Each row is a point. A path goes straight from each point to the next, and from the last back to the first. The post is the endless flat space through its rows: a point in 2 columns, a line in 3, a plane in 4, and so on, so that a path can go around it. How many times does the path go around the post? Going back the other way cancels.

Post (2 x 3):
[[ 0.16 -0.39  0.64]
 [-0.14 -0.16 -0.15]]
Path, 11 rows:
[[ 0.42 -0.53  0.05]
 [ 0.04 -0.53 -0.19]
 [-0.15 -0.84  0.09]
 [ 0.19 -0.43  0.20]
 [ 0.38 -0.24  0.12]
 [ 0.22  0.25  0.33]
 [-0.27  0.06 -0.01]
 [-0.66 -0.19  0.43]
 [-0.42 -0.71  0.34]
 [ 0.11 -0.72 -0.11]
 [ 0.33 -0.35 -0.13]]
Times around: 1

Post:
[[-0.06  0.08 -0.24 -0.13  0.17 -0.28]
 [-0.16  0.00 -0.14 -0.13  0.85  0.03]
 [-0.20  0.04  0.35 -0.25  0.50 -0.02]
 [-0.07  0.24 -0.52  0.82 -1.01  0.73]
 [ 0.15 -0.18  0.23  0.27  0.69 -0.26]]
Path:
[[ 0.02 -0.62 -0.30  0.21  0.28  0.03]
 [ 0.32 -0.31 -0.31 -0.13  0.20 -0.53]
 [-0.35 -0.29 -0.25  0.09  0.00 -0.12]
 [-0.36  0.06 -0.26  0.35  0.32 -0.61]
 [-0.10  0.19  0.39 -0.17  0.28 -0.56]
 [ 0.10  0.20  0.00  0.10  0.67 -0.43]
 [-0.18  0.20 -0.38  0.88  0.21  0.04]
 [-0.74 -0.04  0.35 -0.24  0.52  0.16]]
Times around: 0

Post (8 x 9):
[[-0.13 -0.27  0.22  0.22 -0.63  0.24 -0.69 -0.24  0.29]
 [-0.10  0.34 -0.14 -0.25  0.22 -0.48  0.59  0.54 -0.15]
 [-0.43 -0.13  0.19 -0.45 -0.24  0.23 -0.83 -0.15  0.53]
 [ 0.25  0.35 -0.21  0.17  0.82  0.05  0.10 -0.29  0.26]
 [ 0.04 -0.25 -0.10 -0.04 -0.05  0.31 -0.26  0.76 -1.15]
 [-0.16 -0.27  0.04 -0.17 -0.46  0.42 -0.15 -0.31 -0.47]
 [ 0.30  0.19  0.01 -0.07  0.57  0.21  0.52  0.35  0.34]
 [ 0.13  0.22 -0.76  0.14  0.18  0.32  0.33  0.02 -0.02]]
Path:
[[ 0.26  0.13 -0.54  0.02  0.19  0.38 -0.14 -0.26  0.75]
 [ 0.53  0.15 -0.62  0.27 -0.11  0.48 -0.47 -0.23 -0.29]
 [-0.08  0.48 -0.24  0.11  0.41  0.39 -0.08 -0.23 -0.21]
 [-0.02  0.19  0.03  0.41  0.26  0.62  0.33 -0.07  0.24]
 [-0.54 -0.26 -0.12 -0.42 -0.36 -0.08 -0.02  0.03 -0.96]
 [ 0.16  0.00 -0.38  0.20  0.49  0.09 -0.27 -0.71  0.12]
 [ 0.46  0.03  0.57  0.33  0.63 -0.35 -1.03 -0.61  0.60]
 [ 0.34  0.44  0.12  0.44 -0.22 -0.15 -0.28  0.16 -0.62]
 [-0.19  0.04 -0.09  0.09 -0.30  0.31 -0.03  0.01 -0.56]
 [-0.59 -0.14  0.08 -0.03 -0.11  0.44  0.34 -0.37  0.15]
 [-0.73 -0.41  0.43 -0.34 -0.33 -0.19 -0.17 -0.13  0.29]
 [-0.07  0.21 -0.21  0.26  0.37  0.30 -0.26 -0.58 -0.02]
 [ 0.12  0.31  0.13  0.02  0.06  0.25 -0.40 -0.14 -0.22]
 [ 0.30  0.38  0.01 -0.36  0.66 -0.01  0.28 -0.25  0.45]
 [ 0.48 -0.36 -0.52  0.17  0.02  0.08 -0.48 -0.06 -0.12]
 [-0.62 -0.22 -1.05 -0.04  0.02 -0.25 -0.55  0.41  0.37]
 [-0.74  0.02 -0.66  0.15  0.09  0.53 -0.06 -0.47  0.28]
 [ 0.02  0.25 -0.09  0.22 -0.28  0.27  0.56  0.30 -0.01]
 [ 0.48  0.24  0.34 -0.16  0.49  0.50  0.38 -0.44  0.07]
 [ 0.51  0.19  0.32  0.03  0.28 -0.63 -0.25  0.17  0.41]]
Times around: 0

Post:
[[ 0.60  0.13  0.05  0.25  0.58  0.69 -0.51 -0.28  0.03  0.16 -0.24 -0.08]
 [-0.09  0.10  0.31  0.28  0.25 -0.11  0.31  0.06  0.18 -0.39  0.45  0.49]
 [-0.06 -0.29  0.01 -0.79 -0.51  0.02 -0.20 -0.40 -0.08 -0.11 -0.16  0.05]
 [ 0.27 -0.16 -0.10 -0.24 -0.01  0.00 -0.13  0.30 -0.26 -0.13 -0.10 -0.09]
 [-0.42  0.24  0.14  0.96 -0.13 -1.18  0.35  0.31  0.91  0.16  0.50  0.22]
 [-0.36 -0.57 -0.28 -0.58 -0.16 -0.72  0.37  0.14  0.19 -0.11 -1.37  0.11]
 [-0.29  0.07 -0.16  0.64  0.54 -0.57 -0.06 -0.12  0.22 -0.21  0.71 -0.07]
 [ 0.24  0.14  0.17  0.25  0.49  0.46  0.14 -0.15 -0.22  0.39  0.50 -0.10]
 [ 0.47 -0.37 -0.16  0.28  0.53  0.44 -0.03 -0.17  0.40  0.01  0.38 -0.02]
 [ 0.01 -0.44  0.00 -0.46  0.02 -0.93  0.05 -0.02  0.05  0.13 -0.50  0.60]
 [ 0.15 -0.24  0.65 -0.80  0.23 -0.21 -0.32 -0.27  0.05 -0.26 -0.22 -0.73]]
Path, 21 rows:
[[ 0.75  0.38  0.08 -0.31 -0.30  0.37 -0.02  0.14 -0.01  0.18 -0.12 -0.19]
 [-0.05 -0.50 -0.15  0.00 -0.15 -0.13  0.62  0.19  0.05 -0.55  0.08 -0.11]
 [-0.16 -0.14 -0.07  0.20 -0.36 -0.21 -0.55 -0.35  0.05 -0.46 -0.04 -0.42]
 [ 0.07  0.09 -0.50  0.25 -0.67 -0.44 -0.35  0.01  0.41 -0.10 -0.56 -0.04]
 [-0.17 -0.35 -1.06 -0.37 -0.21 -0.26  0.28  0.01  0.13 -0.09 -0.13 -0.42]
 [ 0.16  0.20 -0.15  0.16 -0.22 -0.34 -0.01  0.41  0.59  0.09 -0.37  0.84]
 [-0.21 -0.35  0.19 -0.20  0.44  0.00 -0.07  0.14  0.39 -0.23 -0.22 -0.81]
 [ 0.43 -0.40  0.45  0.02  0.33  1.10 -0.17  0.26 -0.60 -0.26  0.01 -0.44]
 [-0.14  0.06  0.85  0.16  0.02  0.14  0.49 -0.01  0.14 -0.24 -0.44  0.44]
 [ 0.34 -0.15  0.20  0.05  0.27 -0.18 -0.26 -0.02 -0.53 -0.19 -0.47 -0.35]
 [ 0.10 -0.62  0.37 -0.22 -0.12 -0.55  0.24  0.35  0.04  0.15 -0.01 -0.32]
 [-0.14 -0.44 -0.77  0.28 -0.73 -0.32 -0.57  0.02 -0.17 -0.30 -0.04  0.00]
 [ 0.19 -0.27 -0.13 -0.12 -0.04 -0.33 -0.32 -0.37  0.10 -0.21 -0.20 -0.40]
 [ 0.11  0.13 -0.36  0.03  0.60 -0.42  0.00 -0.14 -0.04 -0.45 -0.23  0.73]
 [ 0.24  0.22  0.28 -0.21  0.39  0.15 -0.14 -0.20  0.18 -0.25 -0.42  0.64]
 [-0.11 -0.36 -0.21 -0.09  0.14  0.20 -0.48 -0.29  0.33 -0.15  0.38 -0.23]
 [-0.16 -0.41  0.81 -0.30  0.00 -0.08 -0.74 -0.84  0.35  0.08 -0.24  0.16]
 [ 0.41 -0.58  0.22  0.27 -0.31  0.11 -0.02  0.21  0.27 -0.13 -0.23 -0.14]
 [ 0.09 -0.30 -0.55  0.29  0.51 -0.18  0.29 -0.12 -0.46  0.04  0.16 -0.15]
 [ 0.24 -0.50 -0.47 -0.22  0.40  0.00  0.68 -0.03  0.67 -0.29  0.03 -0.22]
 [ 0.34 -0.18  0.44 -0.53  1.08 -0.31  0.63  0.06  0.67 -0.01  0.41 -0.11]]
Times around: 2
